Every row gives one point. Each copy is the shape, with its points in the same order, turned, moved and blurred by noise. Say if it was mirrored as well.

Shape:
[[  0.7  -0.7  -0.1]
 [  0.3 -12.7  -5.3]
 [ -4.7  -4.1   0.3]
 [  3.6   3.5   1.3]
 [ -5.9   5.3   2.0]
 [  2.8   2.1   0.1]
 [  0.1   4.1  -3.0]]
Copy 1, 7 rows:
[[ 1.2  0.0  1.8]
 [ 8.6  0.9 -9.6]
 [-0.7  3.1 -4.0]
 [ 1.9 -2.1  7.0]
 [-7.5  1.8  3.6]
 [ 2.1 -1.6  5.2]
 [-1.6 -4.4  3.1]]
Copy 1 is: mirrored
Copy 2 (7 x 3):
[[-0.3 -1.1 -1.1]
 [10.2 -7.8 -1.7]
 [ 4.6  2.0 -3.7]
 [-6.6 -2.2  1.1]
 [-4.4  6.1 -3.9]
 [-4.3 -1.1  0.4]
 [-6.2 -1.5 -5.1]]
Copy 2 is: mirrored
Copy 3 (7 x 3):
[[ -0.6   0.8   0.8]
 [-12.6   0.3  -5.1]
 [ -3.3  -4.5  -0.4]
 [  2.6   4.0   3.1]
 [  7.9  -5.3   1.6]
 [  1.1   2.7   2.9]
 [  2.5   2.9  -1.5]]
Copy 3 is: mirrored
Copy 4 (7 x 3):
[[  1.0  -2.6   0.2]
 [  1.9 -15.3   3.8]
 [ -3.5  -5.2   4.0]
 [  3.4   1.6  -1.9]
 [ -6.0   3.0   0.1]
 [  2.5  -0.3  -1.8]
 [ -1.1  -0.8  -4.6]]
Copy 4 is: only turned

Shape:
[[ -0.8  -2.8   0.2  -0.8]
 [ -1.2   1.7   2.4 -14.8]
 [  5.5   3.7   2.5 -10.6]
 [ -1.3   0.9   1.5   3.6]
 [ -1.1   3.4  -4.7  -1.1]
 [  2.2  -1.8  -2.3   0.0]
 [  2.0  -2.8  -2.9   2.5]
 [  1.7  -1.0  -4.4  -3.6]]
Copy 1 (8 x 4):
[[ -0.3  -1.8  -2.6   1.3]
 [ -7.6  -5.7  -4.3 -10.8]
 [ -7.5   2.4  -3.6  -9.9]
 [ -0.1  -0.1   2.3   2.7]
 [  5.1  -0.5   1.2  -3.3]
 [  1.8   1.0  -3.3   0.2]
 [  2.9   2.1  -3.2   2.6]
 [  2.2  -0.1  -4.9  -3.9]]
Copy 1 is: mirrored
Copy 2:
[[ -0.1  -2.5  -1.3  -3.9]
 [  1.2   7.3   6.5 -10.9]
 [  7.1   7.4   5.0  -5.8]
 [ -1.7  -1.0  -2.1   2.0]
 [ -2.1   4.1  -4.8  -2.1]
 [  2.9  -1.0  -5.0  -2.4]
 [  1.7  -2.4  -6.2  -1.4]
 [  2.0   2.6  -4.2  -6.1]]
Copy 2 is: only turned
Copy 3, 8 rows:
[[-0.6  2.0  2.6  0.5]
 [ 5.1 13.2  9.0 -2.5]
 [ 8.5 11.0  2.2 -4.2]
 [-1.3  2.7 -2.6  4.1]
 [-4.1  7.2 -1.7 -2.7]
 [-0.5  1.2  0.1 -2.1]
 [-1.6 -1.0 -1.3 -1.8]
 [-1.0  4.3  1.6 -5.1]]
Copy 3 is: only turned

Shape (9 x 6):
[[ 0.6  3.5  3.0  0.8  5.3 -2.1]
 [ 2.3  4.9  4.3 -6.4  2.4  4.9]
 [ 1.5 -3.4  8.6 -4.6  4.2  0.7]
 [ 2.6 -2.4 -2.8 -2.9 -2.4 -0.9]
 [-3.1 -3.9  8.0 -8.4 -5.7 -1.7]
 [-0.8  0.0  4.5 -3.6 -6.0  4.0]
 [-5.6 -6.8 -3.8  1.3 -6.9  1.3]
 [-3.3  5.5  5.0 -6.6  5.8  3.9]
 [-2.6  5.5  0.2  2.3  4.5  0.5]]
Copy 1, 9 rows:
[[  1.6   1.2   2.0   5.8   6.5  -1.3]
 [  9.2   4.7   3.2   2.6   0.0  -2.8]
 [  4.9  -2.3   8.7   3.7   0.1  -6.9]
 [  0.9  -1.2  -1.5  -3.8   0.3  -3.4]
 [  0.0   3.5   8.3  -2.7  -4.6 -10.5]
 [  1.5   4.8   3.5   0.4  -6.0  -4.6]
 [ -8.0   0.5   1.7  -4.9  -5.5   1.6]
 [  7.8   6.1   7.9   3.0   3.7  -0.7]
 [  0.4   3.8   2.5   4.8   5.4   2.9]]
Copy 1 is: only turned
Copy 2, 9 rows:
[[ -3.3   3.9   0.5  -0.6   5.4  -3.1]
 [ -0.3   0.7   7.8  -3.5   6.8   2.3]
 [  0.2  -2.0   7.2  -0.2   3.2  -6.5]
 [  4.5  -0.9  -1.7  -1.6  -0.3   0.8]
 [  6.2   1.2   9.0  -4.8  -4.5  -5.5]
 [  4.1   2.5   7.5  -0.7  -1.6   2.1]
 [  2.4   1.5  -1.5   0.4 -10.5   2.6]
 [ -5.8   0.8   8.3  -6.1   4.9  -0.4]
 [ -6.1   5.5   0.2  -1.4   3.4   0.4]]
Copy 2 is: only turned
Copy 3:
[[ 4.4  4.5 -1.5 -1.8  3.8 -5.1]
 [-0.3 -2.8  3.7 -3.5  6.8 -6.5]
 [ 1.3  1.6  0.7 -9.3  6.4  0.4]
 [ 1.9 -4.7 -3.8  1.0  2.4  1.5]
 [-5.9 -2.9 -0.8 -8.9 -2.1  2.1]
 [-2.7 -3.5  4.4 -2.1 -0.3  0.6]
 [-3.8 -0.5 -2.1  5.2 -1.5  8.3]
 [-3.9  2.5  2.0 -3.7  7.7 -8.2]
 [ 2.0  5.3  0.0  2.9  3.6 -5.9]]
Copy 3 is: mirrored
Copy 4, 9 rows:
[[  1.0   5.3  -1.4   0.2   3.7   0.1]
 [  5.9  -2.3  -7.3  -3.4  -0.1   1.4]
 [  6.5  -3.6  -4.4   2.1   7.4  -1.6]
 [  6.4  -2.8   5.0   1.4  -2.0   0.2]
 [  6.5  -8.5  -2.1   0.4   1.4 -10.2]
 [  2.8  -6.9  -2.6   2.2  -3.8  -3.7]
 [ -2.7  -8.2   8.7   2.2  -3.5  -3.2]
 [  2.0  -0.8  -7.3  -7.6   3.3   0.3]
 [ -3.0   4.3  -0.8  -2.2   0.9   1.6]]
Copy 4 is: mirrored
